Each row is a point. Any point is a mix of the corners, with weights that add up to 1. It lies inside the corners' shape when no weight is negative. Is each point inside? If not, which corners have a negative weight?

Corners:
(1): [19, 17]
(2): [-58,  53]
(3): [ 53, -34]
Points:
[ 43, -11] -> outside (2)
[ 0, 24] -> inside
[ 31, -13] -> inside
[-42,  42] -> inside
[-31,  48] -> outside (3)
[ 60, -26] -> outside (2)
[ 47, -28] -> inside
[-45,  45] -> inside
[60, -8] -> outside (2)

Corners:
(1): [ 25, -23, -36, -20,  19, -57]
(2): [-21, -21, -22,   8,   1, -60]
(3): [  8, -18,  31, -42,   6,  -2]
(4): [-32,  38,  31,   1, -19,  -4]
(5): [-1, 12, 44, 20, 24,  6]
(6): [  9,  -9,  19,  11, -26,  28]
(7): [-39,   7, -17,  12, -15,   9]
Points:
[ -4, -13,   0,   5,   1, -14] -> outside (4)
[  2, -11,  20, -15,  -3,   0] -> inside
[-10,   2,   6,  16,  -5,  -4] -> outside (3)
[ 11, -11,   5, -10,   3, -21] -> outside (7)
[10,  3, 40, -1,  8,  9] -> outside (2, 7)
[-16,   2,  19,  -4,  -6,   7] -> outside (1)
[ 17, -18, -25, -16,  14, -45] -> inside

Corners:
(1): [ 42,  13,   4, -10,  22,  -9,  32, -29,   3]
(2): [-19,   0,  11,  36, -23,   3,  -4,   1, -17]
(3): [-42,  -3,  27,  29, -18,  39,  -2,  18,  -3]
(4): [ 28,   7,   4,   1,   4, -24,  22,  11,   1]
(5): [ -2,  15,  -7,  21, -18,  21,  -9,  11,   7]
(6): [ 60,  29, -11, -24,  12, -31,   0, -14, -10]
(7): [ 26, -20, -18, -12, -29, -38,  30, -12,  -9]
(8): [ 35, -19,   8,  15, -18,  23,   3,  -8, -16]
(9): [ 14, -20, -42,  10,  -7,  24,   0, -16,  -4]
(10): [  4, -27, -14,   3,  -6,  -3,  14, -22,  20]
Points:
[ 18,  -1, -13,   2,  -4, -10,  20, -14,   4] -> outside (3, 6, 8)
[ 13,  -5,  -9,   5, -13,  -2,  11, -10,  -1] -> outside (4)
[-15, -14,   4,  18, -10,   4,  15,  -7,   0] -> outside (5, 6, 8)
[ 5, -4,  4, 17, -9, 15,  6, -3,  0] -> outside (6, 7)
[ 33,  -1, -13,  -5,  -3, -17,  15, -16,  -4] -> outside (3)

Corners:
(1): [  1,  -2,  14, -11,  -3,  16, -14,   2,   6,  -5,   6,   1]
(2): [-10,   3,  -7,   6,   0,   8,  -4,  -1,   1, -10,   3, -14]
(3): [ -6, -30,   9,  17, -36, -18,   9,  -3,   5,  -3, -13,   7]
(4): [-11, -32, -12,   3,  -8,   9,  14, -12, -30, -60, -16,  53]
(5): [ 4, 13,  0,  5, -8, 14, -9,  4, 15, 18, -5, -5]
(6): [-21, -18,  -5,   0, -23, -23,  11,   0,   1,   0, -23,  22]
(7): [  9,  14,   4,   1,   0,   5,   4,  19,   1,  24,  26, -25]
(8): [ 13,  11,  -1,   6,   1,  -1,  -3,  22,   6,   1,  -5, -15]
(9): [  7, -34,   3,   4,  -7,  -2,   5, -13, -13,  12, -18,  -7]
(10): [  3,   3, -14,  -1,  18,   3,  -4,  10,   7,  14,  17,  -6]
(11): [ 10,  10, -13,   6,  -8, -15,  -9, -18,  -4,  -4,  -4, -15]
(12): [ 19,  -4,  -4,  -9,  -9,   9,   5,   7,  23,  17,  -6, -12]
(13): [-8, 16, 13, 12, 13,  6,  5,  2,  9, -4, -4, -4]
Points:
[ 1, -7,  0,  5, -7, -3,  4,  5,  0, -5, -6,  1] -> outside (5)
[ 2, -4, -5,  2, -8, -1, -1,  0,  1,  2, -2, -3] -> outside (13)
[ -7,  -8,   4,   4, -10,   3,   4,   2,   8,  -6,  -1,   7] -> outside (8, 9, 11)
[ 5, -2, -4, -2, -3,  5,  1,  3,  5,  1, -4, -3] -> outside (3)
[ -3,  -9,  -4,   3,  -6,  -2,   4,  -2,  -5, -13,  -6,   9] -> outside (5)
